Each point is reached from the start by the listed moves, each made once or not at all, plus a little noise. Is the number of moves made odd or even? Then give how often each move was made.

Moves:
(1): [-1.30  0.67 -0.93  1.20  0.40]
(2): [-2.97 -3.56 -0.27  1.86 -0.73]
Start: [-1.44  2.77 -0.72  0.84 -0.18]
Points:
[-4.42 -0.77 -0.92  2.68 -0.88] => odd (0, 1)
[-2.65  3.45 -1.63  2.10  0.14] => odd (1, 0)

Moves:
(1): [ 1.99 -0.92  0.99  1.02  0.50]
(2): [ 0.66  0.62 -1.69 -3.83  1.74]
(3): [ 2.29  1.43  1.54 -0.66  0.49]
Start: [-0.35 -1.55  0.90  1.15  0.20]
Points:
[ 4.48 -0.36  1.70 -2.35  2.85] => odd (1, 1, 1)
[ 4.02 -1.00  3.21  1.28  1.32] => even (1, 0, 1)
[ 1.62 -2.49  1.90  2.25  0.49] => odd (1, 0, 0)
[ 2.56  0.59  0.71 -3.36  2.51] => even (0, 1, 1)

Moves:
(1): [-0.92 -0.08 -0.60  1.45 -0.72  0.95 -1.93  2.33]
(2): [ 0.25  0.75 -1.31  2.49 -4.06 -2.29 -2.44  2.50]
(3): [-0.77  0.34 -0.17  1.64 -0.08 -1.48 -0.03 -1.25]
(4): [ 0.40 -1.19  2.68  1.72  0.10  1.67  0.12 -1.13]
(5): [0.76 1.68 2.65 1.83 0.07 0.84 1.46 1.53]
(6): [ 1.84 -0.41  3.95  0.34 -0.86 -1.20 -0.19  1.76]
Start: [ 0.35 -0.24  0.72 -0.98  0.95 -1.34 -0.78 -0.76]
Points:
[ 0.82 -1.38  3.41  0.83  1.07  0.35 -0.63 -1.89] => odd (0, 0, 0, 1, 0, 0)
[ 2.16 -0.68  4.64 -0.62  0.06 -2.55 -0.95  1.07] => odd (0, 0, 0, 0, 0, 1)
[ 0.30  1.85  3.20  2.57  0.99 -1.85  0.60 -0.49] => even (0, 0, 1, 0, 1, 0)
[ 2.46 -0.32  9.31  4.50 -0.31  0.82 -1.31  3.65] => even (1, 0, 0, 1, 1, 1)

Moves:
(1): [ 1.49  0.87 -1.09  0.06 -0.19  0.10 -0.34 -0.11 -1.77  3.03 -1.24]
(2): [ 0.04 -2.22 -0.13  0.89 -3.59 -0.46  0.57  3.29 -1.01  0.55 -3.56]
(3): [-2.03  3.52  0.31 -0.22  0.60 -0.75  0.45 -2.08  0.51 -0.03  0.90]
(4): [ 2.50  0.49  0.31  0.73 -0.59 -0.96 -0.10 -0.26  0.19 -2.07  0.92]
(5): [-0.67 -2.14 -1.23 -3.22  1.69 -1.12  0.35 -1.04 -0.55 -0.36 -0.84]
(6): [ 2.39  1.11  1.20  0.32  2.24  0.50 -0.30  0.94 -1.41 -0.70 -0.82]
(7): [-0.43 -0.35  0.39 -1.88 -0.01  0.12 -1.27 -0.10 -0.02 -0.34 -0.81]
(8): [ 1.84  0.11 -0.09 -0.33  0.80 -0.43  1.55  0.46  0.74 -0.80 -1.16]
(9): [-0.51  1.18 -2.58  0.30  0.10  1.81 -1.45  1.12 -0.64 -2.25  0.38]
Start: [-0.78 -0.98 -0.83  0.09  0.23 -1.00 -0.33 -0.85  0.22  0.22 -0.79]
Points:
[ 0.59  1.24 -1.89  0.48 -2.14 -2.59  1.85  0.70 -1.31  2.97 -5.88] => even (1, 1, 1, 0, 0, 0, 0, 1, 0)
[-2.44  0.89 -2.45 -5.18  2.30 -2.66 -1.19 -4.16 -1.69  2.48 -2.77] => even (1, 0, 1, 0, 1, 0, 1, 0, 0)
[ 0.29  2.47 -3.60  0.02 -3.49 -1.11 -2.45  0.99 -2.56 -0.91 -4.22] => even (1, 1, 1, 1, 0, 0, 1, 0, 1)
[-3.72  1.15 -2.79 -0.78 -2.71 -0.25 -2.01  1.41 -0.96 -1.92 -3.86] => even (0, 1, 1, 0, 0, 0, 1, 0, 1)
[ 2.97 -0.36 -3.18 -1.76  3.66 -0.78 -1.79 -0.03 -2.23 -5.25 -1.16] => even (0, 0, 0, 1, 1, 1, 0, 0, 1)
[ 0.73  1.94 -0.22 -0.76 -0.76 -1.52 -1.20  1.16 -3.43  2.67 -6.33] => odd (1, 1, 1, 0, 0, 1, 1, 0, 0)
[ 5.31 -3.60 -0.88 -1.48  0.79 -3.46  1.73  2.53 -1.80 -3.18 -6.33] => odd (0, 1, 0, 1, 1, 1, 0, 1, 0)

Moves:
(1): [ 0.61 -0.51 -0.43  0.68 -0.46 -0.67 -0.72  1.32  0.67 -0.34  0.42  1.10
 -1.98  1.39]
(2): [ 0.12  1.05 -0.59 -0.11  0.18 -0.32 -0.83  0.70 -0.46  0.66 -1.17  0.74
 -0.22 -0.72]
(3): [ 0.11  0.74 -0.55 -0.73 -1.50  0.73 -1.04  1.41 -0.05 -0.89 -0.53 -1.83
  0.29  1.01]
(4): [-0.62 -1.74 -0.06 -0.65 -2.00  0.34  0.72  0.45  0.03  0.54  0.05  1.77
  1.02 -0.84]
(5): [-1.08 -0.72 -0.31 -0.20  2.33  0.49  1.89  2.38 -0.62  0.58 -1.90 -1.18
 -0.64  0.19]
(6): [-0.37  0.33 -1.92  0.87  0.01 -0.45 -1.33  0.50  1.22 -0.09  1.55  0.52
 -0.61 -0.84]
(7): [ 0.48  0.18  0.02  0.41 -1.27  2.19 -3.32  0.23  1.11 -2.92  1.03 -1.71
 -2.09 -2.32]
(8): [-1.88 -0.16 -1.42 -0.59 -0.47 -0.05 -1.29 -1.37 -1.76  0.69 -0.57  0.52
 -0.41  0.99]
(9): [ 0.89  2.36 -0.20 -0.10 -0.13 -0.25  0.48  1.22 -1.31  1.98 -0.14  0.81
  0.93  1.04]
(10): [ 0.04  0.55 -2.30 -2.20 -0.46  0.95  0.46  0.27 -0.36  0.87 -0.63 -0.27
 -0.03  0.45]
(11): [ 0.94 -0.06 -0.32  0.81  2.32 -1.73 -0.02  2.19 -1.26 -1.12 -0.84  1.09
  0.93 -0.84]
Start: [-1.08 -1.24 -1.47  0.22  0.81  0.82 -0.86  0.05  1.32 -0.42 -0.77  0.79
  0.07 -0.32]
Points:
[-3.37  1.60 -6.11  0.00  2.73  0.19 -1.93  3.27 -1.57  3.31 -2.91  2.31
 -0.78  0.40] => odd (0, 1, 0, 0, 1, 1, 0, 1, 1, 0, 0)
[-2.28 -3.52 -4.04  1.22  3.36 -0.63  0.44  5.79  0.89 -0.59 -2.14  2.94
  0.64 -2.44] => even (0, 0, 0, 1, 1, 1, 0, 0, 0, 0, 1)
[-0.84  2.65 -8.50 -0.43  1.85 -1.59 -3.89  5.02 -1.95  2.22 -2.19  5.37
 -1.29  1.21] => odd (1, 1, 0, 0, 0, 1, 0, 1, 1, 1, 1)
[-0.51  2.18 -4.78 -2.65 -0.16  4.84 -2.40  5.19  0.29 -0.70 -2.83 -3.55
 -1.31 -0.02] => odd (0, 0, 1, 0, 1, 0, 1, 0, 1, 1, 0)
[-2.54 -1.67 -5.92  1.08  2.39 -1.62 -1.01  6.80 -1.63  1.71 -2.42  5.17
 -0.67  0.77] => odd (1, 0, 0, 1, 1, 1, 0, 1, 1, 0, 1)
[-0.98 -2.79 -4.03  1.50 -3.25  2.33 -5.47  2.66  4.46 -3.34  2.21  2.50
 -3.43 -2.88] => even (1, 0, 0, 1, 0, 1, 1, 0, 0, 0, 0)

Moves:
(1): [-0.55 -0.38 -0.18  0.10  0.19 -1.26  0.04  0.37 -0.36 -0.18  1.12  1.76
 -0.17 -1.31  0.03  0.79]
(2): [ 0.10 -0.62  0.20  1.41 -0.50  0.52 -1.15 -2.41  0.50 -1.36  0.82 -0.42
 -2.12 -1.10  1.91  0.62]
(3): [-0.59  0.09 -0.95 -0.53  0.88 -0.44 -1.59 -2.44 -0.24 -0.81 -0.95 -1.35
  0.31  0.72  0.67  1.36]
(4): [-0.59  0.43  0.31  1.14 -1.11  1.07 -0.04 -0.97 -0.25 -2.93 -0.66  0.15
 -1.72 -0.63  0.23  1.00]
(5): [-0.76 -0.66 -1.44 -0.67  0.17 -0.47  0.60 -0.30 -0.82  0.51 -0.07  0.55
  0.12  0.77 -0.18 -0.31]
(6): [ 0.21  1.46 -0.91  0.31 -1.36 -0.44  0.43 -0.17 -0.53 -0.36 -0.65  0.05
 -0.75 -1.46 -0.62 -0.46]
(7): [ 0.16 -1.29  0.13  0.87  0.46 -0.16 -1.30 -1.31  1.36 -0.41 -0.15  1.31
  0.12 -0.41 -0.49  0.33]
(8): [ 0.06  1.97 -1.86 -0.62  0.66  1.20  1.27 -0.55  0.26  0.50  0.05 -1.46
 -1.58  0.10 -1.20 -1.33]
(9): [ 1.64  2.61 -1.50  0.78 -0.86  0.13  0.25 -0.71 -1.38 -3.18 -0.37 -1.01
 -0.86 -0.71 -0.81 -1.70]
(10): [ 1.92 -1.03  1.16 -0.21 -1.30 -0.21 -0.53  1.78  0.59  0.24  0.08  2.25
 -1.87 -1.86  1.15 -0.17]
(11): [-2.48  0.13 -1.30 -0.49 -0.86 -2.76 -2.20 -0.60  1.11  0.59  3.49  1.71
 -1.56 -0.03 -1.10  1.08]
(12): [ 0.87 -0.24  0.02  0.17  0.47 -0.43 -0.06 -0.15 -0.03  1.09  0.24 -0.17
  0.03  0.06 -1.10  0.56]
(13): [-0.09  0.06 -0.68  0.20  0.69 -0.10 -0.75  0.94 -1.08  0.97  0.52 -0.26
 -0.37  0.18 -1.02 -1.69]
(14): [ 1.65 -1.20  0.67  1.00 -1.24  0.78  0.46  3.44  1.15 -0.36 -1.09 -1.55
 -0.64 -1.32 -0.12 -1.30]
Start: [ 0.68  0.14 -0.80 -1.33  0.04 -0.34  0.51 -0.97  0.15  1.10 -2.14  0.00
 -1.06  0.76 -0.87 -0.96]
Points:
[ 3.16 -1.19 -2.36 -0.68  1.38 -1.25 -0.70  0.23  1.33  3.23  0.17  3.49
 -4.73 -2.38 -3.53 -2.71] => even (1, 0, 0, 0, 0, 0, 1, 1, 0, 1, 0, 1, 1, 0)
[-0.52 -0.99 -3.54 -1.38  0.60 -0.80 -1.89 -6.39 -0.47 -0.71 -2.32 -1.57
 -2.49  0.84  1.27  0.63] => odd (0, 1, 1, 0, 1, 0, 0, 0, 0, 0, 0, 0, 0, 0)
[-0.18  2.31 -7.71  0.44 -1.14 -0.86 -2.47 -3.46 -0.03 -3.96 -1.48 -2.20
 -7.14 -0.58 -5.17 -3.45] => odd (0, 0, 1, 1, 1, 0, 1, 1, 1, 0, 1, 0, 1, 1)
[ 0.38 -1.62 -3.11  2.06 -2.49 -0.52 -1.91 -4.79  0.98 -4.74 -3.64  0.74
 -6.24 -3.89  0.69  1.04] => even (1, 1, 1, 1, 1, 1, 1, 0, 0, 0, 0, 0, 0, 1)
[ 3.69  2.15 -3.28  1.86 -1.04  0.71  0.86 -0.92  0.79 -4.20 -2.92 -1.08
 -5.83 -3.22 -4.39 -3.07] => odd (1, 0, 0, 1, 0, 0, 1, 1, 1, 0, 0, 1, 0, 1)
[ 3.77  2.66 -1.41  1.78 -5.29  0.56 -0.56 -3.28 -0.93 -6.54 -2.95  1.02
 -8.28 -5.09  0.84 -1.76] => odd (0, 1, 0, 1, 0, 1, 0, 0, 1, 1, 0, 0, 0, 0)
[-0.17  1.23 -4.26  0.00 -3.44 -2.59 -4.12 -6.28 -0.17 -5.73  0.40  1.75
 -8.92 -2.11  1.14  1.14] => odd (0, 1, 1, 1, 1, 0, 0, 0, 1, 1, 1, 0, 0, 0)
